Every row gives one point. The last column is the point's height on a tilted bowl or saddle (a function of degree 2), plus a little noise. Along how many of its main directions does it bend up, bend down or stay straight?
In the rows, 128 means zero.

Points, 15 rows:
[[128  45  52  63]
 [126  95 122 107]
 [118 133 158 100]
 [120 154  93 114]
 [121 153 156 100]
 [102 115 168  94]
 [ 98 110 111 104]
 [ 68 136  80 114]
 [134 137 140 111]
 [110 132 190  83]
 [114 135 114 110]
 [139 121 139 113]
 [145  99 159 113]
 [110 102 141 103]
 [105 176 168  87]]
Directions: 1 up, 1 down, 1 straight

Points (26 x 5):
[[124 202 140 153  52]
 [123  93 172 107 140]
 [146 123 151 148 121]
 [107 147 139 119 141]
 [ 73 127 150 138 122]
 [ 85 136 158 138 117]
 [153 168 148  75 137]
 [121 102 127 126 128]
 [160  80  95 104  72]
 [124 181 141 160  79]
 [155 117 103 111 113]
 [ 58 137 169 153  79]
 [143 168 127 172 109]
 [108 124 108 124 141]
 [131 113 173 169 110]
 [ 87  93 139 143 113]
 [105 187  76 131 137]
 [113  95 113 118 125]
 [209 159  92 145  87]
 [106 135 146 104 161]
 [126 166 136 123 119]
 [ 93 105 135 165 112]
 [123  89 112 146 114]
 [112  85  67 121  82]
 [121 142 119 169 128]
 [ 91  72  84 142  77]]
Directions: 1 up, 2 down, 1 straight

Points (38 x 7):
[[177 190 126 165  95 108  74]
 [164 117 200 167 157 107  75]
 [165 162 113 112 115 180  98]
 [152 120 126 127  85  83 153]
 [ 92 133 155 118 142 164  93]
 [100 166 108 163 148 152 128]
 [129 116 149 127 160 137 113]
 [156 119 146 143  91 126 133]
 [138 170  84 152 140  92  86]
 [ 85 142 118 118  92 109 129]
 [120 113 138  80 150 142 124]
 [185 144  95  91 153 123 125]
 [108 142 160 113  65 124  96]
 [119 172 104 112  54 153  88]
 [166 137 143 156 141 136 115]
 [107  64  91 114 148 116 140]
 [200 126 155 172 188  85  94]
 [152 158 104 118 114 124 114]
 [132 115 144 181 106 155 137]
 [114 193  67 128 159 172 103]
 [157 130 163 143 101  69 154]
 [ 95 124 123 104  85 102 130]
 [135 113 117 127 120 125 143]
 [120  89 166 129 174 207  64]
 [118 173 194 171 129 125  62]
 [181 166 106 151 141 116  83]
 [131  98 107 170 146 160 136]
 [122 147 149 166 116 191 136]
 [112 133 105 171 132 149 135]
 [128 166 114 151 132  84 114]
 [ 89 150  94  88 129 131 132]
 [167  90 107 107 145 102 178]
 [110 147 124  86 108 107 132]
 [141 199 148 147 150 134  68]
 [105 176 165 146 120 137  95]
 [123 143 143 164 125  86 124]
 [119 119  92 124 193 132 124]
 [143 114 110  88 142 154 141]]
Directions: 1 up, 3 down, 2 straight

Points:
[[118 173 204  57 133 183  66]
 [ 68 140 114 176 141 107  96]
 [156 154  89 188  99 114  97]
 [151 111 144 155 101 105 101]
 [ 68 110 136 144 105 134 101]
 [150 118 125 116 177 103 114]
 [112 151  79 120 114  97 110]
 [ 90  82  85  50 130 146 101]
 [158 122 144  73 136 100 116]
 [153 119 165 134 128  71 105]
 [ 75 141  75 147 176 141  97]
 [138 161 161 126  97 146  96]
 [180 103 133  85 139 207  72]
 [155 148 180 131 183 111  95]
 [148 171 127 113 109 153 107]
 [175 107 123  88  86 154  94]
 [128 104 104  98 171 115 120]
 [138 154 120  95 122 176 107]
 [129 155 153  96 158 118 117]
 [138 113  77 117 117 117 115]
 [167 150 118 165  87 145  95]
 [133 156 113 116 112  96 113]
 [130 107  96 145 100 170 100]
 [164  92 116 106 108  70 103]
 [153 125  85 101  77 104 101]
 [ 80 127 106 132 149 115 115]
 [178 111 155 117 104 160  89]
 [133 122 113 123 107 146 115]
 [100 171 122 133 128 177 100]
 [173 145 142 133 140 141 104]
 [ 76 143 138 164 127 123 101]
 [147 132 131 122  76 109 101]
 [150 136 174 105 140 121 111]
 [127 122 149 154  72 153  83]
 [129  92 101 136  53  82  80]
 [100 116 156 104 119 148 114]
 [164 108 183  97 144 146 101]
 [ 63 122 139 109 165 133 116]
 [110 160 163 182 143 106  91]
 [141 156 161 176 150 156  85]
 [132 124 151 103 155 143 119]
 [ 91 139 107 111 128  76 110]
 [103 138  85  74 100 155 102]
 [121  91 157 119 127 153 111]
 [130 126  95 170 131 140 109]
 [128 167 143 159  86 153  88]
 [155  89 156 164 161  94  98]
 [111  80 135 178  55 151  59]
 [159 158 129 135 142 179  99]]
Directions: 0 up, 5 down, 1 straight

Points (72 x 9):
[[171 149  55  90 102 178 114 158 153]
 [115 161 112 176 127 157 153  99 171]
 [138 141 111  85  98 144 148 148 130]
 [114 107 100 129  87 122 145 116 164]
 [119  58 152 183 116 103 101 105 194]
 [104 120 114  95 121 134 127  75 152]
 [106 141 136 125 135 136 123 160 119]
 [137 117 142 195 139 132  87 136 135]
 [172 105  62 172 113 147 105 118 170]
 [ 70  78  94 145 130 117  94 135 173]
 [121 128 180 143 120 144  65 154  90]
 [140 102  99 137 120 103 150 138 151]
 [ 79 122 160 134 104 167 141 218 138]
 [124 133 121 130 136 113  87 143 116]
 [ 98 157  97 140 131 132 127 152 140]
 [139 165 147 172 135 149  71 149 101]
 [100  68  92 120 111 121 129  88 186]
 [127 115 143  78 110 108 175 118 156]
 [103 135  93 113  79  66 117 150 167]
 [167 105 140 125 129 132 166 104 146]
 [ 84 161 162 149 129 190 158 133 172]
 [157 103 140 127 196  79  89 120 144]
 [150 153 171 206 116 153 132  83 187]
 [140 159 151 153 152 152 126 103 135]
 [143 130 144 128 139 129  97  78 133]
 [138 174 152 168 150 111  89 121 119]
 [ 63 117 148 126 145 123  75 172 121]
 [140  73 144 173 173 128 129 130 162]
 [140 145 173 136 135 125  77 144  92]
 [107 190 127 109 147 116 137  65 143]
 [ 73 129 125 160 158 195 152 165 185]
 [ 87 181 108 110  91 132 162 140 163]
 [144  98  83  66 132 147 111 118 158]
 [124 192  96 153 132 178 187 151 178]
 [129 140 139 115 138  86 124 167 125]
 [143 104 183 133 101  99 136 147 131]
 [141 108 145 122 130 158 146 112 140]
 [ 90 194 118  71 124 105 147 142 152]
 [142  81 161 153 114 141  68 100 147]
 [131 132 142 122 144 121 119 116 123]
 [ 86 139 150 149  61 194 157 164 169]
 [158 126 116  48 177 177 161 125 162]
 [ 88 160  87 157  91 166 161 121 188]
 [146 142 106 134 159  93  56 160 124]
 [ 85 111 190 114 140 106 108 146 131]
 [124 114  70 165 150  83 108 119 168]
 [ 61  89 164 143 122 160  98 138 158]
 [153 108 122 164 135  90  33 147 132]
 [135 101 126 146 114 131 108 146 126]
 [ 96 138 107 184 147  89 186 163 191]
 [136 141  97 123 114  98 141 134 144]
 [148  96 126 165 171  84  86 164 146]
 [129 146 135  91 101 124  87 136 109]
 [149  96 136 129 116 131 112 146 118]
 [149 107 106 142  67 159 160 184 118]
 [145 115 133 107 139  86 124 126 136]
 [133 157  86 144 113 141  96 160 127]
 [ 85  94  89 113  77 107 125 118 181]
 [ 97 147 132 135 150 153 137 178 134]
 [114  81 128  94 113 111 173 154 161]
 [153 126 120  64 180  95  77  90 143]
 [143 118 129  80 146 138 113 185 113]
 [102 181  50 123 122 125 114 159 165]
 [ 79  60 135 162 148 128 137 159 191]
 [104 154 154  90 128 114 110 136 114]
 [129 116 162 134  92 106  95 132 123]
 [159  76  91 121 133 110 127 143 153]
 [178 135 112 120 158 141  84 117 125]
 [182 169 164 161 107 162 130 125 120]
 [159 125 104  92 102 124 180 108 157]
 [115 177 161  94 142 135  64 103  97]
 [145 165 110 109 133 143 117 112 129]]
Directions: 6 up, 1 down, 1 straight

Points:
[[169  96  35 116 113 181 124 173  78]
 [167  67 165 129 129 184 122  97 110]
 [143 145 111 120 118 154 107 122 115]
 [175 105 139 179 132 182 155 115 121]
 [151  92 181 163  57 153 114 154  88]
 [164 100 137 156 108  71 136  91 103]
 [132  74  90 110 148 168 113  58  86]
 [109 188 161  87 153 109 104  77 105]
 [109 113 113  38 178 105 111 108 162]
 [182  98 140 115 140 152 107 169 111]
 [153 136 182  78 142 136 149 115 131]
 [128 158 185 139  32 134 140  70  40]
 [123 111  95 141 108 154 148 130 120]
 [ 73 137 126 141 198 134  74 119 125]
 [ 60 102 149  95 146 130 134  95 168]
 [126 165  71 161 114 131  93 137  88]
 [146 142 109 145 238  99 103 105 158]
 [136 183 130 115 148 190 101 153  67]
 [194 141 134 145  99 124 123 135 105]
 [192  89  85  90 194 106 126 155  71]
 [126  95 125 139 141 158 134 118 140]
 [186 135 161 150 130 179 168 149 113]
 [151 167  95 125 108 147 141 109 107]
 [113 178 160  98 125 154 114 115  97]
 [136 155 160 111  95  65 165 105 121]
 [144 114 180 150 135 168 177 173 137]
 [150 166  80 130 129 166 109  62  76]
 [130 184 106  96  82 141 169 143  79]
 [126  75 156  88 139 126 124  94 149]
 [135  99  85 164 162 164 100  76  90]
 [108 130 120 123  92  85 160 175  93]
 [166 106 121  78 121 110 151 105 118]
 [130 112 113 101 132  79 137 113 136]
 [156 107  88  29 151 122 102 123 127]
 [105 117  91 160 111 132 118 167 106]
 [ 95 140 137  92 117 152  99 139 134]
 [155  63 125 105 109 106 109 112 105]
 [179 147 102 201 113 107 109 113 137]
 [138 140  60 161 127 113 133 137 112]
 [159 145  98 121 120 135 111 127 115]
 [120 136 183 135 107 106 154 162 121]
 [160 114 110 101 134 148 117 153 123]
 [149 171 159 152 134 141 142 167 108]
 [144 139  97 111 121 166 155 100 111]
 [166 121 125 124 137  81 110  83 121]
 [107 137 122  94  94 114 118 141 123]
 [127 123 140 124 134  92 185 106 150]
 [132  94 134  85  91 180  94 153 165]
 [110 138 141  91 147 138 180 125 144]
 [166  95  87 150 126 149 145 144 111]
 [ 93 146  92 171  95 164 132  79  54]
 [121 142 120 125  90 138 117 136 109]
 [126 155 164 156 101 191  96 160  80]
 [ 96 156 126 120 119 145 141 149 110]
 [186 143 119 139 146 118 116 100 130]
 [133 154 125 158  88 146 190 120 111]
 [173 124 105 116 149  49 123 110 129]
 [ 82 116  80 115 112 150 108  99 109]
 [101 141 140 148 168  90 193 134 164]
 [144 106 129 112  79 133 105 147 116]
 [153 130 155 128 129 178 141  87 112]
 [170 145 109 161 131 150 102 167 112]
 [138 103 102 156  92 132 140 153 109]
 [ 81 139 158 142  94  75 128 123  96]
 [175 139 123 138 141 134  83 110 115]
 [111 107 102 126 129 109  60 102 116]
 [155 145 136 129 102 145 124 104 113]
 [120 150 135 113 127 173 151 127 120]
 [185 117 139 140  55  98  58 147  30]
 [127 164 102  93  98 104 130 128 107]
 [140  89 179 123  95 112 136 177 115]
 [151 123 100 128 142 127 156 124 128]
 [139 108 136 184 126 141 112 136 131]
 [ 96 141 141 180 106 150 105 159  89]
 [126 148 139 120 170 116 100 121 139]]
Directions: 1 up, 4 down, 3 straight

Points, 74 rows:
[[142 108 139 123 141 120 186 113 104]
 [195 117 134 103 180 173 128 119  51]
 [153 120 114 100 160 147  67 132 112]
 [187 174 118 133  68 103 132 118 125]
 [133 159 140 151 112  94 125 120 148]
 [175 101 147 144 121 122 159 103 103]
 [107  58 193 100 169 166 119 144 103]
 [110 116 176 150 133 201 103  97 106]
 [145  87 120 157 142 183 130 148 107]
 [148 133 124 168 134 159 102 130 131]
 [160 137  76 150 136 132 123 130 146]
 [160 165 137 112 121 176 150 127  68]
 [141 143  45 116 113 155 165 153  75]
 [149 199  97 135  96  79 131 146 159]
 [ 98  96 125 177 109 138 167 115 117]
 [124 134  76 149 135 111 129 159 150]
 [ 95 148 120 187  99 112 138  93 149]
 [185 112 176  82 112 121  94  95  67]
 [ 95 208  64 125 135 139 156 127 149]
 [ 80 104 103 148 116 137 108  99 137]
 [102 170  68 126 131  72  89 131 178]
 [138 117 125 128 156 165 106 136 117]
 [ 91 106  60 124 130 139 116 148 138]
 [168 168 158 111 126 137 113  46 100]
 [ 85 127 181 151 118 101 107 180  84]
 [113 179 138  71 109 150 145 131  85]
 [113  70 163 130 139 131 168 124 117]
 [123  89 162 103 133 135 146 156 101]
 [120 205 109 160  89 137 134 135 126]
 [114 128 164 124 126 133 154 196  83]
 [107 183 194 102 139 123 130 125 104]
 [131  87  62 132 128 173 148 131 106]
 [116 139 137 111  88 131 113 155  88]
 [116 160  36 142 120 159 102 128 144]
 [108 115 200 134 129 145 117 134  93]
 [113 129 101 122 105 132 112  97 132]
 [ 77 143 114 107 148 180 144 155 112]
 [104 151 119 136 103 123 105 130 128]
 [ 94 115 124 116 135  73 127  77 117]
 [135 126 101 112  93 104 123 129 128]
 [ 90 107  93 151 181  94 128 142 167]
 [ 94 227 163 141  99 109 195 150 135]
 [131 126 112 145 101  88 169 139 125]
 [124 159 149 103 122 116 136 156 103]
 [ 63 117 159 139  71 173 124  84  84]
 [166 168 154 116 123 103 195 112 102]
 [118 106 145 125 113 153 139 168  90]
 [127 179 195 122  88 179 111 155  41]
 [141  80 130 159 119 138 114 147 132]
 [102 106  76  80  99  98  88 143 130]
 [145 100 158 105 142 122 136 130 101]
 [151 141 113 163 110 164  63 119 141]
 [123 139 142  98 152 144 107 176  91]
 [113  76  77 134 104 148 164 137 103]
 [109 113  84  62 112 139 137  97 100]
 [153  65 157 145 170 137  55  87 115]
 [ 83 125 166 107 102 101 107  88  93]
 [101 114 104 100  90 107 116 153 109]
 [154  95 127 118 191 101 111 115 116]
 [116  99 173 149 116 137  96 152 102]
 [ 38 160 165 131  81 166  99 136  60]
 [133 111 113 146 101  97 154 171 117]
 [118 140 111 136 113 118 122 116 137]
 [ 70 120 125  72 100 115 140 137  89]
 [152 154 144 133 173 129 152 139 123]
 [109 171 163 154 160 112  97 147 135]
 [150 205  70 118 111 118 162  90 141]
 [132  95 112 131 115 114 138  63 122]
 [105 136 125 171  82 117 109 122 133]
 [163 153 119 133 120 138 165 146  89]
 [ 66  99 127 112 149 114 164 121 123]
 [112 171 122 115 154 115  73 113 139]
 [147 155 133  87  85 111 179  89  84]
 [125 128  88  96 133  87 116 105 142]]
Directions: 2 up, 3 down, 3 straight
